Each row of a before or after table is a point. One or more steps were done to the points. Then noise was added and the rows were shuffled. The steps act on columns, c1 being the first. Write out the steps. A step turns or swaps two columns, mirrors them in a line or flattens them onto one, adds a multiple of one to another, or multiplies or shifts one. Angles are multiples of 10 degrees, from the lower column toward the higher: turns from -170 to 170, lines from 10 to 170 but not 90. Use the fewest steps. Two steps may share a column if one is a turn and the other turns, adds or multiplies; they go together, in the order done. Otherwise the lowest column goes first.

Before (9 x 3)
[[-1.1  6.4  7.4]
 [-3.7  2.0  3.3]
 [-1.4 -0.6 -2.8]
 [-3.0  2.3 -0.4]
 [-3.3 -1.5 -1.6]
 [-1.3 -8.5 -3.9]
 [ 9.1  4.6  6.7]
 [-1.4  4.3  2.4]
 [-4.6 -3.2 -0.3]]
After (9 x 3)
[[-3.1 -3.3  2.5]
 [ 1.4 -1.0 -3.0]
 [ 2.6 -2.3 -1.8]
 [-8.5  5.7  7.2]
 [ 8.2  2.9 -4.1]
 [-5.0 -3.8  7.1]
 [ 5.1 -2.4  0.1]
 [-0.4 -4.2 -0.3]
 [ 0.4 -4.0  3.4]]
Steps: turn c1 and c2 by 120 degrees

Before (14 x 4)
[[-3.6 -4.2 -8.1 -7.5]
 [ 1.3 -2.5 -4.3  4.3]
 [-2.3  3.8  0.5 -0.9]
 [-0.7 -7.3 -1.0 -5.7]
 [ 3.7  0.0  0.7 -2.6]
 [-3.2 -1.7  2.3 -5.7]
 [ 0.0 -2.8  7.1 -2.5]
 [ 3.6 -6.9  5.5 -4.2]
 [-6.0 -0.5 -3.2  0.8]
 [ 1.2  6.3 -4.3 -3.9]
 [-2.4  4.1 -0.9  3.6]
 [ 3.5  4.9 -0.3 -7.8]
 [-4.7  3.9  3.3  5.9]
 [ 1.7 -3.4 -1.0 -9.5]]
After (14 x 4)
[[-8.3  1.8 -3.9 -5.2]
 [-0.8  2.7  1.8 -7.3]
 [-1.0 -0.9 -2.5  1.8]
 [ 0.5  0.5 -2.3 -2.1]
 [ 0.8  0.8  3.9 -2.4]
 [-3.4 -0.3 -6.1  0.9]
 [ 7.1  0.5  0.0 -1.3]
 [-0.9  1.0 -0.9 -2.6]
 [-4.3 -1.6  1.3  4.7]
 [ 3.2 -1.5 -4.9  3.9]
 [ 2.3  1.8 -3.1 -4.5]
 [ 5.4  0.7  3.6 -1.5]
 [-0.2  2.9  3.5 -8.3]
 [-4.4  2.0  1.0 -5.4]]
Steps: swap c1 and c3; flatten c2 and c4 onto the line at 110 degrees

Before (8 x 8)
[[ 0.4  5.7 -2.9  3.4 -4.2 -0.7  2.6  1.9]
 [-4.6  1.0  1.7 -9.3  9.5 -3.0  3.0  2.4]
 [-5.3  8.9 -0.8  2.8 -3.4 -1.4  0.3  7.5]
 [ 2.0 -5.0  3.5 -5.3  1.5 -3.6  2.4  4.4]
 [ 3.4 -8.3 -0.2  6.3  1.3  0.6 -4.7  3.4]
 [-5.8 -4.0  0.2 -7.5  1.3 -1.6 -2.7 -3.9]
 [-1.0 -0.1  3.3  2.3  1.4 -4.4 -3.7 -0.8]
 [-8.6  2.0 -0.2  6.8  3.7 -8.5  1.6  3.7]]
After (8 x 8)
[[ -2.1  -4.2   0.4  -6.4  -1.0   4.0  -2.7   4.4]
 [ -9.8  -2.2  -3.4  -6.3   2.8   3.6   1.0  -3.9]
 [ -3.5   0.6  -0.9   4.7  -4.7  -5.7   0.7   2.1]
 [ -0.7  -1.0   2.8   5.8   4.2   8.4   2.6   3.4]
 [ -9.3   0.0   0.4   2.8  -2.8  -9.0   2.1   7.6]
 [ -8.7  -2.7  -2.9  -8.9   5.2  -1.5  -8.4   2.3]
 [ -5.0  -4.4   4.3   0.7   3.4  -0.9   2.0  -0.7]
 [-12.5  -8.0   3.2   6.1   1.8  -3.2  -3.6   3.8]]
Steps: shift c1 by -4.0; turn c2 and c6 by -80 degrees; turn c3 and c4 by -30 degrees; mirror c5 and c7 in the line at 160 degrees

Before (8 x 11)
[[  3.0  -6.7   3.7  -0.4   1.3   0.2   4.5   2.3   7.3  -0.1  -3.4]
 [  3.1   0.4   5.0  -5.5  -2.9  -1.7  -7.5  -3.8   2.0   6.4  -0.6]
 [  9.6  -4.1  -2.0  -3.2   4.2  -1.6   4.4   0.9   7.8  -3.7  -4.7]
 [  8.8  -4.9  -4.2   5.9   3.3   5.7  -1.5   0.8   5.1   3.0   1.7]
 [ -0.3   2.7   1.6  -3.5  -4.6   1.7  -6.3   2.0   4.0   1.3  -0.6]
 [  3.1   3.9   5.5 -10.2  -3.6   7.5  -8.4  -2.6  -5.2   7.6   7.7]
 [  8.5  -2.6  -1.3   3.1   0.1   1.9   0.0   6.1  -0.6   4.7  -1.1]
 [  2.1  -5.6  -1.7   0.4  -3.2  -2.1   1.6  -2.5   3.2  -3.6  -5.1]]
After (8 x 11)
[[  8.9  -2.8  -0.7   3.2   2.2   0.6   0.0   6.3  -0.7   4.6  -0.7]
 [  3.2   0.9   4.9  -5.4  -2.9   1.5  -7.4  -3.9   1.2   6.3  -1.3]
 [  2.8   4.1   5.7 -10.6   3.2   4.8  -8.4  -3.3  -4.9   7.6  10.1]
 [  2.6  -6.1   4.0  -0.8   2.4  -0.4   4.5   2.5   7.4  -0.5  -3.1]
 [  0.0   2.6   1.0  -3.7   1.0   4.7  -6.6   2.2   4.1   1.4   0.1]
 [  8.6  -4.6  -3.8   6.4   6.2  -1.2  -1.3   0.9   5.2   2.8   3.3]
 [ 10.2  -4.2  -2.0  -3.5   1.6  -3.7   4.1   0.9   7.8  -3.9  -4.7]
 [  2.3  -5.3  -1.5   0.1  -1.9   2.8   1.7  -2.7   3.5  -3.4  -5.2]]
Steps: turn c6 and c11 by 20 degrees; turn c5 and c6 by -70 degrees
